Each point is reached from the start by the listed moves, each made 0, 1 or 2 times, or once backwards (-1), plus a little noise. Is the number of moves made odd or even? Then give how often each move was made.
In the rows, 128 means zero.

Moves:
(1): [128 109 136]
(2): [142 119 167]
(3): [112 136 147]
Start: [134 128 133]
Points:
[163  73 227] => even (2, 2, 0)
[150 101 122] => even (1, 0, -1)
[181  64 209] => odd (2, 2, -1)

Moves:
(1): [137 131 137 132 127 129 120 120 127 138 128]
(2): [133 134 135 134 131 138 140 133 119 122 136]
(3): [103 128 139 136 126 124 123 116 125 127 126]
(4): [132 113 132 144 151 128 121 129 130 117 126]
(5): [129 140 126 118 148 119 136 114 132 126 127]
(6): [131 116 138 111 133 141 123 127 124 127 122]
(7): [134 106 126 135 132 132 147 128 129 141 138]
(8): [140 126 128 136 143 126 145 149 119 137  98]
(9): [127 129 150 123 150 128 141 159 139 137 135]
(10): [129 133 121 139 148 149 129 136 125 147 133]
(11): [128 126 122 116 129 112 123 126 104 129 140]
Start: [130 112 125 131 130 122 147 116 126 141 145]
Points:
[140 106 174 137 149 166 162 168  73 132  77] => odd (0, 2, 1, 0, -1, 2, -1, 2, 0, 0, 0)
[132 115 160 159 213  45 144 143 112 129  81] => odd (1, -1, 1, 2, 1, -1, -1, 2, 1, -1, 1)
[116 111 153 103 115 128 142  75  21 145 137] => even (1, 2, 2, -1, 0, 2, 0, 1, -1, 0, 2)
[101  80 124 169 176  93 131  66 153 127 176] => even (0, -1, 1, 2, 1, -1, 1, -1, 0, 0, 0)
[151  45 171 162 233 133 223 198 112 143 204] => even (-1, 2, 0, 2, 0, 0, 2, 0, 2, 0, 1)
[115  78 215  89 249  98 155 103  94 172 176] => even (2, 0, 2, 1, 2, 2, 1, 0, 2, 0, 2)
[118 136  92 120 170 130 127 135  71 157 170] => even (-1, 0, 0, 0, 0, 0, -1, 0, 0, 2, 2)

Moves:
(1): [133 136 136 136 135 130 126 127 124 137 138 131 124 114 125 133 120 129
 123 150 129 149 122 125]
(2): [126 126 138 121 119 121 125 131 137 135 133 130 139 125 118 121 123 123
 123 133 131 125 134 125]
(3): [124 123 136 110 131 126 131 128 130 130 133 134 129 129 116 135 139 122
 132 131 124 136 120 127]
(4): [131 134 131 120 129 133 129 156 129 132 129 123 130 136 121 117 126 132
 122 128 129 129 124 120]
(5): [118 114 124 134 145 114 138 135 123 137 119 111 133 129 140 127 134 133
 124 137 126 127 121 144]
(6): [128 132 122 120 127 139 123 137 125 130 138 126 123 131 143 126 131 120
 115 113 138 131 125 143]
(7): [134 125 124 133 130 131 129 117 136 130 125 117 127 129 124 134 122 122
 131 123 128 125 126 117]
(8): [136 114 123 130 126 125 129 135 125 125 132 127 116 117 125 131 114 133
 129 127 136 124 122 122]
(9): [135 133 119 130 116 136 120 131 151 138 110 126 122 145 129 125 124 147
 139 124 125 139 126 131]
(10): [133 115 128 127 119 132 124 129 125 145 118 119 147 126 136 112 134 115
 139 132 128 119 121 126]
(11): [108 124 126 133 131 130 114 127 124 149 132 125 125 131 135 128 124 134
 126 126 133 127 132 128]
(12): [113 121 113 123 134 116 113 135 114 130 110 149 121 137 118 123 130 125
 113 118 130 140 129 129]
(13): [129 130 113 127 138 124 130 136 131 115 117 129 146 130 119 128 117 133
 134 115 132 134 128 117]
(14): [134 141 113 139 129 123 126 133 123 137 133 121 130 129 117 130 140 123
 128 129 136 120 127 136]
(15): [135 129 145 135 123 119 120 128 130 128 132 132 125 131 143 139 127 128
 136 123 120 127 132 130]
(16): [122 137 133 123 133 126 105 129 132 129 120 117 131 130 131 142 131 121
 135 132 133 129 126 132]
(17): [121 136 124 139 137 124 121 134 143 130 130 133 130 113 133 119 146 128
 134 125 125 131 137 125]
(18): [122 119 131 134 135 145 150 145 140 130 120 130 140 131 134 135 116 122
 125 129 125 115 137 121]
(19): [135 128 132 121 139 134 131 116 116 128 132 129 127 138 128 115 123 120
 142 134 133 132 134 127]
(20): [124 123 126 130 109 129 136 131 128 120 126 120 134 143 128 127 133 115
 127 129 137 125 133 127]
(21): [131 134 137 124 133 134 130 123 138 127 117 131 131 119 140 128 129 136
 121 126 155 141 133 129]
(22): [130 133 124 108 133 118 127 141 122 131 124 131 128 132 139 121 138 130
 137 146 120 127 123 119]
(23): [136 113 121 123 138 142 123 131 135 123 135 129 139 135 134 124 141 143
 125 131 120 114 144 133]
(24): [125 141 131 130 122 123 126 125 120 135 124 129 124 127 126 127 129 128
 128 128 122 143 149 130]
Start: [133 122 122 118 123 130 120 120 127 131 132 132 114 127 128 125 122 139
 120 126 130 125 118 135]
Points:
[216 151 110 139  85 169 115 191 236 174  71 112 146  80 170  78 127 196
 193 176 111 137 161  56] => even (1, 0, -1, 1, -1, -1, 1, 2, 2, 2, -1, -1, 0, 0, 0, 0, 2, 1, -1, 0, 1, 2, 1, 2)
[121 150  88 182 153 174 157 172 203 207 108 112 129 121 218 138 127 234
  62 109 172 139 201 234] => odd (0, 1, -1, -1, 2, 2, -1, 0, 2, -1, 1, -1, 0, 2, 0, -1, 0, 2, -1, -1, 2, 0, 1, 2)
[113 196  68 148 206  30  20  98  52 230  81 140  63 141  71 134 133 131
 194 170 100 249 113 119] => odd (2, -1, 1, 0, 1, -1, 2, 0, 1, 0, 1, 2, 1, 2, 1, 1, 1, -1, 2, -1, -1, 1, -1, 2)
[159  77 130  85  71  92  69  57  84 158 123  96 153 112  91 112  76  76
 181 157 168 105 126  62] => odd (0, 2, 0, -1, -1, -1, 2, 2, -1, 2, 1, 0, 1, 0, 0, 1, -1, -1, 1, 1, 0, 1, 0, 1)
[196 130 149 129 139 236  56 109 189 200 140 149 144 157 180 115  68 169
 142 102 157 181 190 141] => odd (2, 1, 0, 0, -1, 2, 1, 0, 2, 1, 1, 0, 1, 0, 2, 0, 0, 1, 2, -1, 1, -1, 2, 1)
[ 83  85 204  17 165 119  67 121  88 201 120 110 149 134 214  87 126 111
 133 221 201 119 105 148] => even (0, 2, 0, 0, 1, 0, -1, 0, -1, 1, 2, 0, -1, -1, 0, 2, -1, 0, 2, 0, 2, 2, 0, -1)
